Each row of a before or after table is a point. One or more steps were done to the points. Then noise was added and the rows were shuffled. The steps act on columns, c1 being the first. What was done? A step turns or swaps two columns, mirrors them in a line or flattens them onto one, adds a multiple of one to another, or multiplies or shifts one. Angles are multiples of 10 degrees, from the lower column toward the higher: turns from -170 to 170, lines from 10 to 170 but not 90. Use the fewest steps. Two steps may share a column if one is a turn and the other turns, adds or multiplies; they go together, in the order done. Otherwise the lowest column goes first.
In the rows, zero is written as 128.

Before, 10 rows:
[[124 144]
 [191 134]
 [132 126]
 [114  95]
 [167 145]
 [110 153]
 [163 138]
 [128 165]
 [ 99 147]
 [113 169]]
After:
[[100  94]
 [157 107]
 [120 114]
 [159 100]
 [105 111]
 [132 129]
 [126 164]
 [185 100]
 [ 95 120]
 [114  94]]
Steps: mirror c1 and c2 in the line at 170 degrees

Before (9 x 6):
[[107 152 114 113 159 150]
 [138 111 118 116 127 109]
 [145 154 148 105  90  59]
 [121 110 116 113 143 165]
 [119 130 179 138 148 176]
 [142  99 117 107 117 175]
 [127  93 144 197 126 170]
 [ 99 119 120 112 103 137]
 [144 153 157 139  92 167]]
After:
[[139  98 107 151 116 164]
 [158 158 143 128 161 143]
 [131 110 114 150 126 115]
 [147 107 133 139 142 151]
 [110 149 122 132  92 160]
 [130 155 114 159  91  80]
 [163 121  94 129 103 137]
 [129 130 199 110 146 161]
 [ 76  95 143  58 126 156]]
Steps: multiply c4 by 1.3; turn c1 and c4 by 140 degrees; add 1 times c5 to c3; multiply c6 by 0.7

Before:
[[122 109  97 125 134 158 169 100  58 139 121 110]
 [ 99 128 154  82  93 140  86 103 147 123 145 142]
 [118  89 108 118 112 140 147 130 124 116 179 131]
 [135 101 162 128 134 140 139 170 116 115 150 151]
 [ 96 137  98 136 104 113 199  79 142 131 111 119]
 [126 142 152  82 196 112 108 130 126 188 179 121]
 [130 129 124 129  78 124 136 148 127 152 139  79]
 [149 126 123  97 133 123 121 105 117 183 127 170]
 [ 77 106 126 146 125 106 111 132 110 125 151 163]
 [152  93 115  69  73 107 136 127 114 125  99 131]
 [149  93 158 133 109 103 144 121 168 134 145  99]
 [130  97 119 126 124 106 162 166 166 129 197 132]
 [115 134  98 150 118 111 135  91 116  69 137 192]
 [120 123 131 101  86 112 157  95  97 139 146 134]]
After (14 x 12):
[[143 147 148  82 207 125 109 129 120 190 183 138]
 [120 129 135  98  94 118 133  97  98 139 149 123]
 [126  94 121 118 129 116 193 168 166 135 197 126]
 [152 105 150 127 142 144 171 169 109 114 144 101]
 [106  88 123 116 124 150 151 130 124 118 178 127]
 [124 123 130 133  91 128 157 148 127 146 137 173]
 [121 131 168  87 106 143  74 103 148 122 146 111]
 [ 83 139 126 135 112 109 164  76 140 135 117 143]
 [142  94  99  76  86 104 137 125 108 131 103 123]
 [ 89 107 152 144 130 115 112 131 111 128 154  97]
 [162  93 133 129 117 106 135 124 174 129 147 160]
 [109 110 106 127 144 157 149 102  53 144 110 144]
 [138 127 112 102 143 122 103 104 121 185 127  88]
 [ 99 132 115 147 125 111 107  98 117  70 140  63]]
Steps: turn c1 and c3 by -40 degrees; shift c5 by 10; turn c6 and c11 by -10 degrees; add 0.7 times c8 to c7; multiply c12 by -1

Before:
[[125 144 104 119 155 154 125  68 134  68 142 109 112  82 152  89 157 117
  149 173]
 [153 164 175 132 136 171 136  83 136  84 107  68 101 109 126 113 156 125
  147 178]
 [128 123 105 155 140 126  84 113  75 111 135 106 170 152  88  96 147  83
  122 133]
 [103 132 130 133 155 118 130 151  76 130 147  93 175 122  74 118 138  81
  167 124]
 [ 95 134 151  83  94 112 127 131 129  83 132 154 125 145 131 174  93 117
   81 137]
 [ 93 129 118 142 125 138 107 158 115 124 130 111 161 161  73  91 139  64
  172 118]
 [103 130 144  77  89 109 107 130  89  86  97 158 125 148 126 163 115 129
  139 107]
 [147 161 133 172 118 139 147  87 127  64 127  91 100  93 109 103 139 127
  153 153]
 [100 105 158 119 140 113 111 131 101 106 128 147 162 149 106 124 108  75
  136  74]
 [116 113 127 136 129 148  89 161  87 103 174 116 147 131 112 101 149 105
  125 110]
 [117  91 161 127  92 118 131 124 119 135 124 124 135 143  98 170 130  93
  164 128]
 [118  98 161  94  84  90 134 150 114 125  96 139 150 144 115 123 101 121
  125 121]
 [130 159 111  79 128 125  66 101 151  90 160 105 102  86 145 142 105 125
  104 116]]
After:
[[155  91 174 130 187 173 131  87 119  89 147 106  96 110 129 111 146 142
  114 176]
 [ 91 128 119 147 139 139 105 155 111 128 173 120 159 160  79  91 149 206
  130 116]
 [121 128 161 126 116 119 124 122 123 167 164  89 133 138  97 166 130 177
  122 126]
 [101  79 145  72  83 111 108 131 104 117 137 106 125 144 126 165  97 133
  122 112]
 [ 98 105 158 119 119 113 111 129 120 144 168 149 163 144 104 126 102 173
  157  77]
 [ 91  84 151  81  91 113 123 128 151 112 178 118 122 144 130 173 112 106
  170 136]
 [125 120 162  85  95  90 133 151 138 155 134  88 151 152 112 120 109 130
  136 115]
 [101 132 129 138 175 121 136 153  84 127 190 136 170 120  73 118 105 189
  135 124]
 [122  75 102 119 164 155 124  64 113 103 184 142 116  85 148  89 128 148
  122 170]
 [131 111 106 154 151 130  81 115  75 130 176 130 169 156  88 100 115 156
  153 130]
 [146  62 131 174 159 140 143  85 118  86 163 106 102  93 109 102 117 144
  108 155]
 [111  95 127 139 142 151  89 162  84 134 212 122 146 135 113 102 115 144
  146 112]
 [128  94 113  77 143 124  64  99 157  93 202 117  99  87 140 142 102 120
  150 119]]
Steps: turn c2 and c10 by -80 degrees; turn c5 and c12 by 60 degrees; turn c9 and c17 by 40 degrees; add 0.5 times c14 to c17; shift c11 by 40; turn c18 and c19 by -140 degrees

Before (12 x 48):
[[ 66 163 117 131 117 166  96 163 115 109  93 130 153 126 134 136  93 113
  144 136 115 142 160 121 113 172 156 167 104 123 130 163  49 169 140 111
  156 161  99 123  92 122  99 100 110 148 123 147]
 [135  75 135 163 120 132  86 148 139  93 125  89 161  98 138 138 102  74
  168 185 167 101 120 146 119 136 111 151 140 175  94 147 126 150  96 171
  100 157 101 103  95 145 155 165 143  99 113 101]
 [121 125 122 120 132 112 130 131 106 134 110 126 182 124 116 136 158 141
  188  81  78 177 171 135 139 111 121 141 107 163  94 122 100 111 114 149
  164 117  92 125  56 133 118 124  97 138 168 135]
 [128 103 150 160 160 164  92 131 133  90 133 125 146 141 130 140 121 114
  173  73 129 147 140 121 119 124 192 150 130 134 160 124 109 147  87 126
  165 153 135 147 103 108 108  79 149 148 156 146]
 [145 144  99 147 137  80 124 166 122 138 153 108 108 174  96 150 104 185
  131 125 145 105  89 153 116 131 146 132 163 180 170 165 123 102 179 117
  130 123  92 114 112  99 117 150 134 114 138 115]
 [125 115 121 143 120  95 166 112 114 114 129 103 156 113 128 124 126 126
  137 124 147 144  84 157 117 104 138 125 133 161 134  89 105 141 131 117
  131 147  88 119 165 152 100  60 169 142 104 153]
 [164 123  70 104  98 170 150 120 102 120  90  99 174 133 129 184 162 172
  160 122 128 137  68 153 125 178 145 166  99 129 198 151 144 140 148 119
  121 155 141 104 125 110 146  88 136 119  94 137]
 [140 136  99 117 120  75 143 164 111 116 106 155 171 112 115 133 149 148
  140 118 140 133 152 174 150  93 131 130 111 157 152 111 103 150 127 162
   78 156 114 120 134 123 124 126  78 156 129 118]
 [109  87 119 113 123  94 147  88 128 111  88 126 133 140 164 175 144 154
   91 112 146 113 115 143 175  92 130 118 108  92 138 176 133 101 110 120
  147  80  74 110  87 120 160  92 110 150 121  89]
 [ 88  45 118 135 135 126  75 140  93  96  87 169 114  79 147 129 121 137
  134 164 108  77 167 119 141 133 132  93  99 163 116 142 102 112 119 149
  147 165 138 158 132 138 115 105 133 134 132  79]
 [149 133 134 125 138 127 117 178 119 125 114 166 168 167 101 109 137 142
  136 147 104 166 159 169 110 159 105 145 178 162 117 138 103  89 145 144
  174 153 111 141 149 184 112 117 134 127 157 135]
 [134  89  75 117 130 108 150 117 122 175 105 125 131 176 157 129 159 154
  144 100 103 153 163 141 145 207 114 147 113 179 147 118 120 114 112 103
  122 122 112 102 120 103 157 112 122 162 154  87]]
After:
[[167  45 123 136 128 116  72 129  92  99  82 171 115  78 146 162 118 107
  128 165 110  73 170 119 147 129 132 133  95 159 112 146  99 111 119 145
  141 165 134 156 138 144 123 112 130 136 134 178]
 [102 124  73 106  99  90 153 147 104 123  88 104 170 131 132  98 163  96
   95 121 128 134  65 153 124 179 147 187 101 131 195 151 144 132 148 116
  120 157 103 107 129 107 145  87 133 118  94 107]
 [192 166 121 133 118 100  88  85 115 108  87 128 152 127 132  85  88 126
  121 137 112 143 158 119 111 183 155 145 102 122 132 166  51 169 141 118
  131 156 156 127 178 122  99 105 107 151 120  99]
 [127  70 135 162 126 124  93  98 142  89 126  88 157 100 138  99 102 157
   88 189 169 108 122 155 112 143 116 145 135 178  91 141 125 150  98 177
   89 162 170 105 128 144 152 164 140 106 111 155]
 [122 134 101 120 120 172 147  95 110 115 103 155 171 117 120 130 149  97
  109 122 140 127 153 171 152  74 134 133 108 154 151 114  98 153 125 159
   95 156 125 122  89 121 122 121  76 157 127 155]
 [146 124 125 120 129 149 126  98 107 139 109 125 181 121 114 116 153 133
   68  81  78 174 170 136 142 102 118 141 107 162  95 124 104 114 113 142
  112 115 104 123 212 132 118 130  96 141 167 134]
 [129  87  75 117 129 139 157 120 131 173  99 121 133 181 161 116 158 131
  112 101 111 152 163 140 147 193 116 137 112 187 154 118 127 114 118 106
  120 120  99 100 129 102 152 109 115 156 153 170]
 [140  92 120 113 129 141 151  99 128 115  89 123 130 138 168 142 147 157
  172 115 147 116 112 148 170  60 134 172 105  90 140 178 141 102 110 120
  117  81  69 113 169 119 162  90 109 143 115 173]
 [111 145  98 147 136 165 123  76 121 134 158 106 101 176  97 122 107  84
  118 124 148 108  82 154 118 139 143 154 160 182 168 165 126 106 174 112
  116 121  97 113 137  98 120 155 134 114 143 160]
 [140 106 150 161 164  99  90 133 133  92 130 128 150 143 130 110 120 134
   86  72 134 153 137 123 115 129 191 146 132 136 159 118 112 148  87 129
  131 148 143 147 171 106 107  78 147 145 156 100]
 [135 109 124 144 123 168 161 103 112 111 127 107 154 113 129 129 123 158
  121 128 149 149  86 156 120 114 138 123 134 159 136  90 111 147 130 117
  153 152 105 120 102 148 104  62 169 146 105 122]
 [108 134 137 126 138 126 122  96 116 121 112 170 171 170 101 107 136  96
  109 152 101 169 154 171 110 169 106 115 177 171 115 140 104  90 147 142
  173 152 133 136 141 183 117 111 128 120 155 123]]
Steps: turn c1 and c19 by -170 degrees; turn c6 and c48 by -160 degrees; turn c8 and c39 by -120 degrees; turn c18 and c39 by -130 degrees; turn c16 and c28 by 80 degrees; add -0.7 times c25 to c26; mirror c37 and c41 in the line at 20 degrees

Before:
[[141 168 132 113 144  88 127 115 109 103 156  74 107 111 118 164 161 157
  135 141 158 116  86 190 156 122 125 105 107 112 103 142  97  96 119 153
  140 102 129 141 121 151 105 169 165 168 164 136 117 101 147  96 167 140
  109  91 125 124 146 161 148 176 104  84]
 [108 145  92 136 159 138 140 143 125 159 117 134 161 125 159 113  78  91
  143  92 130 161 144  98 126 150 162  88 151 140 140 138 107 132 138  97
   67 125 152 100 129 122 168 128 113  95 102 170 108 156 135 138 113 111
   79 160 163 162 118  85 124 141 192 155]
 [157 121  77  88  88  93 191 131 113  58 107  59 109 136 159 128 130 139
  146 167 117 115  89 108 157 123 139 137 110 145 114  65 156 168 123 147
  128 118 152 190 136 115 114 162 134 125 124  90 144  86 125 176 141 163
  113 113 189 148 117 129 164 172 137 128]
 [113 153 117 119 133  88 157  93 103  84 138 121 105 109  89 163 137 170
  166 158 171  83 109 163 135  96 149 106 103 127  87 131 130 122 131 131
  100 119 133 126 109 155 100 157 167 191 167 110 122 103 149 148 172 148
  144 130 149 115 157 151 118 182 102  85]
 [120 168 132 152 144 149 132 166 143 125 106 147 153 115 117 102  71  91
  117  95 102 181 152 124 111 144 148 114 155 106 147 118 102 138 142 120
   96 121 186 106 141  99 167 127  91 106 126 156 132 134 103 138 122 100
   96 167 124 165 108  75 116 139 173 144]
 [123 136 100 123 126  91 138 135 144 116 109 126 135 152 150  81 111  98
  108  93 112 171 141 111 121 151 149 100 175 132 124 102 154 133 127 127
   75 146 186 119 140 121 166 134  97 119 127 148 127 129 123 110 140 149
   92 155 169 175 150 109 136 142 171 143]
 [113 175 112 139 142  90 121 113 112 131 170 157  74  92 102 139 158 137
  143 145 153 116 143 150 137 116 147  99  94 117 106 145 107 104  99  95
  143 104 119 123  92 139  92 126 146 144 153 103  88 120 131 129 169 120
  119 121 129 120 132 148 103 163 124  77]
 [100 147  99 141 119 133 129 151 133 142  95 131 135 134 153 110  97  88
  130 121 132 158 161  88  97 136 153 131 170 137 108 138 142 126 132 129
   99 122 161 119 144  97 181 156 121 117 100 137 123 118 125 123 114  86
   96 156 140 168 126  90 150 125 164 133]]
After:
[[140 208 132 113 143  90 123 114  87 107 158  77 103 109 116 168 159 159
  135 124 156 115  87 195 158 125 127 102 105 109  98 138  95  99 121 134
  137  99 128 142 116 152 106 166 156 168 215 137 117  99 148  96 165 146
  129  93 123 121 160 159 144 174 105 110]
 [115 179 118 122 131  87 155  93  85  83 138 118 105 109  89 161 133 174
  169 137 170  78 110 161 130 100 149 110 103 130  85 130 129 124 133 115
  103 114 128 130 106 155 101 155 162 191 229 102 120 104 157 149 169 129
  157 129 152 114 170 153 117 187 103  99]
 [121 149 103 127 126  89 135 137 144 114 112 127 140 154 144  75 111 101
  109 113 114 175 143 112 123 147 151 101 173 132 129 103 156 132 126 143
   76 142 188 118 139 121 167 139 103 122 126 150 122 127 125 111 144 166
  117 153 171 176 141 110 134 141 169 148]
 [100 165  98 143 120 132 125 149 134 142  98 127 139 131 146 105  99  90
  128 125 135 161 160  83  98 136 152 135 169 138 108 139 141 124 130 131
   98 125 159 118 142  97 180 154 126 118  59 134 121 117 122 120 117 126
   77 160 136 167 126  85 149 127 163 130]
 [156 108  79  88  86  93 188 132 125  58 107  57 113 134 159 125 130 140
  146 133 120 113  90 107 152 124 138 138 113 142 114  66 157 168 125 117
  127 120 153 190 135 114 112 170 156 124 118  90 144  85 124 178 142 160
  147 111 189 148 118 127 170 170 137 111]
 [112 163  89 138 155 139 137 144 152 156 116 135 162 125 159 115  77  91
  140 129 127 159 142  93 124 147 163  82 150 136 139 136 107 131 142 133
   66 125 157 104 131 124 169 130 131  93  59 172 112 157 138 141 115 156
   87 159 164 164 113  86 120 142 192 128]
 [125 209 135 151 138 147 132 164 142 125 107 148 151 116 117 107  68  92
  119 117  96 184 153 125 116 144 144 113 152 105 148 120  99 137 144 139
   99 119 185 101 143  97 172 128  98 112 123 158 125 133 104 136 125 134
   90 164 124 160  96  78 122 136 173 144]
 [108 222 109 138 144  91 120 112  79 128 173 161  69  95 106 140 155 142
  148 152 155 115 145 151 143 115 146 100  95 115 106 142 108 105 105 103
  141 102 119 122  90 137  95 122 141 139 188 102  85 121 135 131 169 129
  111 123 128 124 142 151 107 167 128 111]]
Steps: multiply c2 by 2; swap c9 and c64; flatten c20 and c36 onto the line at 130 degrees; turn c45 and c59 by 20 degrees; add 0.3 times c57 to c45; multiply c47 by 2.5; turn c54 and c55 by 50 degrees
